Every row gives one point. Two turns around zero, p and q, are shown by what they do to some points. Where does a point land after both, in the order given? Backwards means that the second turn is done in reverse. Each puzzle has new turns, and all numbers are rounded.

Turn p:
[-32  44  43] => [-29  20 -60]
[ 23 -15   2] => [-4  7 26]
[55 20  5] => [ 8 53 25]
[-24 -59 -28] => [  4 -64  28]
[ 10  16 -24] => [29 10  0]
[-32  -6   1] => [ -7 -26 -19]
Turn q:
[ 39  18 -33] => [ 31 -38 -23]
[ 3 29  8] => [24 -2 19]
[ 5 -1 43] => [-17  -5  39]
[-47 -46 -19] => [-37  46 -36]
Where do these land?
p, then q backwards: [18 25 41] => [-43 -29   0]
q, then p: [10 16 28] => [-33   7   5]
p, then q: [ 15 -40  14] => [-25  24  29]
q, then p: [ 32  28 -21] => [ 1  2 47]
p, then q: [-16   3  -8] => [ -6  -7 -16]
q, then p: [-59 -32 -53] => [ 76  11 -38]

Turn p:
[ 14  20 -37 -31] => [  3  47   4 -27]
[ 97  17  16 -42] => [ 83  20 -41 -51]
[  6 -17   7  14] => [  3 -10 -14  16]
[-20  -1 -21  15] => [-19  12  13  20]
[-39 -19  12  -5] => [-39 -24   0   0]
[-22 -17   7  28] => [-17 -20   3  30]
[-36  16  15  22] => [-15 -25  35  13]
Turn q:
[ 16 -54  -3   0] => [-16 -35  -1  42]
[-47  17 -23  -9] => [-13  43 -31  -8]
[-28  18 -40  -2] => [-10  50 -10   6]
[-13  29  41  31] => [-11 -10  10 -58]
[27 17 22 20] => [ 10 -16  32 -22]
[ 45 -27   2 -41] => [ 41 -31   0  42]
Where do these land?
p, then q backwards: [-15  12  54  -6] => [ 24 -11  50  13]
q, then p: [-13 -12 -39  -5] => [ 4  4 37 22]
p, then q backwards: [  2 -31  51  12] => [  6 -41  39 -21]
q, then p: [ -2  -5 -18  32] => [-14 -26  22  -2]
p, then q: [ 28  36 -48 -33] => [ 61  24   6 -33]

Turn p:
[ 19   2 -48  41  -9 -21] => [  6  25 -26 -26 -43  32]
[-29  61 -23  43  -3 -20] => [-33  39  -9 -64 -17 -17]
[ 16 -12  38 -41 -18  49] => [  2 -61  31  22  33   7]
[ 30 -17  30 -23  27  10] => [-7 -6 20 48 19 16]
[-37  10 -24  12 -44 -54] => [ 39  25  -2 -47 -36 -37]
[-35  -4 -29  24  -2  -2] => [  2   7 -41 -23 -10 -17]
[ 28 -30  34  19  42  21] => [-37 -10  -6  61  -5  15]
[ -4 -11  32 -65 -42   2] => [ 47 -38  48   7  27 -20]
[ 12   1 -11  -9  49  16] => [-19  18 -17  22  32  23]
Turn q:
[  2 -36 -20  31  -1   2] => [-15 -19   7  36 -26  -3]
[-22   8  44 -61  75   2] => [ 10 -27 -68 -39  58  38]
[ 28   9   7  17  -9 -49] => [-42  20  34  -6   6  17]
[ 26 -27 -25  -5 -28  38] => [ 14 -34  22   2 -26 -42]
[-19 -19 -12   4 -62  13] => [ 39   3  33   8 -47  -3]
[-17  43  46  -6  38  14] => [ 20  21 -32  -3  63  12]
[  2  22 -40  20 -15 -21] => [-25  37   5   2 -29 -17]
Where do these land?
p, then q: [ -3  -3 -30 -30  50  11] => [-24  10 -46  16  16 -34]
p, then q: [ 27  23   8  -8  26 -12] => [ 22  20 -14  12  31  -1]
q, then p backwards: [-63  -9  12  40   2 -40] => [ 62 -26 -25  14  41 -18]
q, then p: [-63  -6  37 -14 -23  -9] => [-25 -40  13  -7  11  60]
q, then p: [ 22   2  12  17 -15  36] => [-11  23  14  30 -26  -3]
q, then p: [  9  32 -16  15 -65   3] => [-13  10  71 -12 -14 -14]
p, then q: [ 71 -39 -23 -21  24  11] => [ 19 -16   4  58  21 -62]

Turn p:
[ 43  16 -36 -18  32  10 -51  12] => [ 70  21 -23 -26  17 -21 -18  -1]
[ 13 -10 -31 -20 -43 -25  -9  13] => [  9 -21 -25   7   3  26 -44  24]
[ 35 -30 -20 -40  15 -28   6  -3] => [  2 -15 -50  -9  -8 -23 -38 -18]
[ 17 -39 -12   9  -8 -25 -25 -16] => [  6   7 -16   0 -43  -9 -31  19]
[-44  16  42 -10  -3  21 -14   6] => [-22   9   9   7  26  -5  49  31]
[-46  -2  38  15 -30  72  28  11] => [-17 -23  21  24  -1  38  87   7]
[-23  31  42  28  24  28   2  50] => [  8 -20  57  -6  31 -24  51   7]
[ -8  70  30  36  36 -19  48 -59] => [-46  61  59  19  24  -9  -1 -65]
[-42 -23 -30  13 -10 -18  37 -25] => [-50  -2   2 -25 -28  40 -12 -10]
[ 54 -28 -24 -13 -12 -16 -23  10] => [ 41 -16 -33   9 -20 -12 -42   7]
Turn q:
[  4  -8  44 -22 -32   5  30  17] => [ 25  11  10  24   6   7 -52  23]
[  4 -16 -61  24  19  -7 -47  -4] => [-25   5 -20 -34  16   5  68 -10]
[ -9 -19   0  -3 -61  42  25 -22] => [-31  43 -10   8  23  16 -56 -10]
[ 25 -11 -56  10  30 -48  -5 -22] => [-43 -39  -4  -4  19  -7  59  19]
[-16  39  43 -48 -21   3  -2   7] => [ 29  27  34  14 -24 -40 -35   9]
[-59  35  36 -17  33 -21  32  23] => [ 47 -31  56  31 -14 -18 -11 -38]
[ -3  21  31 -42  -8  41  45  42] => [ 41  28   0  66 -20  -1 -38  -4]
[ 31  17 -15  54  13   1 -24 -27] => [-26 -29 -46 -41 -16  -9  14  -8]
[ 12 -11 -26  58  14 -41 -49  14] => [  9 -33 -28 -59  28  -2  50   2]
[ 10 -47   4 -15  14  24  -5 -28] => [-27  17  10  -4 -18  49   3  17]
Where do these land?
p, then q: [-32   1  37  10 -33  37  26  23] => [ 13 -20  -4  25  11  54 -34 -27]
q, then p: [-33  38  36  18  -3  35  10  17] => [ 23  48 -18  34 -19   3 -31  11]
p, then q backwards: [-32  13  -8  16 -19   6 -12  48] => [  3 -39  17  -3   9 -49  -7  -1]
p, then q: [ 33  13 -30 -37  -1  31 -29 -32] => [-37  -1 -49  17 -18 -32  30   0]
q, then p: [ 52 -17  -4 -24   4 -28   5  17] => [ 17 -56  27 -21   1  -4  -1  -3]
q, then p backwards: [ -7  75  43  36  11  -1 -13 -45] => [ 31 -64 -16  20  53 -42  23  18]
q, then p: [-19 -20 -30  -6 -36  -9  33  18] => [  5  28  31 -33  -5 -31  16 -20]
p, then q: [ -6 -35 -22 -40  26 -35  23   9] => [-25  31  44  -6  25   2  41   3]
p, then q: [ 20 -53 -44   5  -5 -17  26  13] => [-28  57   4 -26  26  17   2  25]
q, then p: [ 42 -40 -42 -11  46  -3  -2 -10] => [-17 -51  21 -18  -4  43  38 -24]
p, then q backwards: [-17  23  64  34  10 -18 -66 -58] => [  11   14  -22 -105  -36   15  -28   -4]
